Every row gives one point. Each copy is the shape, with its points in the same order, stretched, turned, moved and blurred by noise. Is it also mirrored, or only turned?

Shape, 5 rows:
array([[ 33,  11],
       [ 45,  28],
       [ -8,  -4],
       [ 19, -16],
       [-44, -20]])
Copy 1, 5 rows:
array([[ -5,  29],
       [  8,  52],
       [  0,  -7],
       [-24,   4],
       [  1, -38]])
Copy 1 is: mirrored
Copy 2:
array([[  4, -43],
       [-17, -54],
       [ 14,   1],
       [ 25, -20],
       [ 29,  44]])
Copy 2 is: mirrored
Copy 3:
array([[ 44,  -7],
       [ 70,   0],
       [-14,   3],
       [  6, -20],
       [-66,  10]])
Copy 3 is: only turned

Shape (9 x 3):
array([[-21,  -4, -26],
       [ 17, -42, -10],
       [  0,  16,   2],
       [-39, -27,  71],
       [ 11, -13, -39],
       [ -1,  11,  12],
       [ 24, -10, -18],
       [ 10,   9,  -8],
       [  8,  35,   5]])
Copy 1:
array([[ 28,   3,  35],
       [-40, -12,  39],
       [ 16,  23,  -7],
       [-32,  95,  41],
       [  5, -34,  26],
       [  9,  33,  -9],
       [-15, -17,   5],
       [  9,   6,  -7],
       [ 23,  28, -36]])
Copy 1 is: mirrored
Copy 2 (9 x 3):
array([[ 22,  26,  10],
       [ 36, -12, -30],
       [-11,   8,  -4],
       [  0, -74,  33],
       [ 27,  32, -22],
       [-14,  -3,  -3],
       [ 13,  11, -32],
       [ -2,  15, -14],
       [-27,  13,  -7]])
Copy 2 is: mirrored

Shape:
array([[ 51,  -2, -36,  -5],
       [ 35,  22,  -6, -37],
       [  9,  -6, -15,  -7],
       [ 24,  18,  16, -11],
       [-35,  34,   3, -43],
       [ 17,  -7, -14, -25],
       [-45, -34,  17,  24],
       [ 16, -12,   3, -37],
       [-15, -36,   9,   5],
       [ 18, -48, -23,  62]])
Copy 1 (10 x 4):
array([[ 59,  23,   7,  -8],
       [ 22,  25,  34, -47],
       [ 13,  -3,   5,  -3],
       [  0,  14,   2, -41],
       [-45,   5,  55, -31],
       [ 20,  -9,  24, -19],
       [-45, -56, -37,  24],
       [ 13, -22,  25, -34],
       [-12, -47, -23,   5],
       [ 34, -22, -76,  50]])
Copy 1 is: mirrored
Copy 2 (10 x 4):
array([[  5,  29,  13, -37],
       [-18, -20, -16, -50],
       [ -6,  10,   2,  -5],
       [  9, -26, -10, -24],
       [-42, -43, -54,  -7],
       [-14,   1,   5, -16],
       [ 14,   6,  22,  52],
       [-16, -23,  14, -16],
       [  7,   1,  36,  28],
       [ 57,  67,  61,  30]])
Copy 2 is: mirrored
Copy 3:
array([[-10,   9, -41, -42],
       [-12,  48, -23, -18],
       [ -7,   4,  -8,  -3],
       [ 14,  39,  -5,  -2],
       [-18,  28,  10,  50],
       [-22,  13,  -9, -15],
       [ 16, -27,  47,  35],
       [-15,  35,   4, -21],
       [ 12, -10,  28,   4],
       [ 27, -54,  -3, -17]])
Copy 3 is: only turned
Copy 4 (10 x 4):
array([[-18,  -1, -52, -38],
       [ 26, -39, -24, -36],
       [-17,   4, -16, -20],
       [ 28, -21, -28,  -4],
       [ 39, -29,  40, -38],
       [-15, -16, -14, -31],
       [-47,  42,  13,  26],
       [-14, -32,  -9, -24],
       [-47,  18,  -3,  11],
       [-77,  72, -56,  24]])
Copy 4 is: only turned
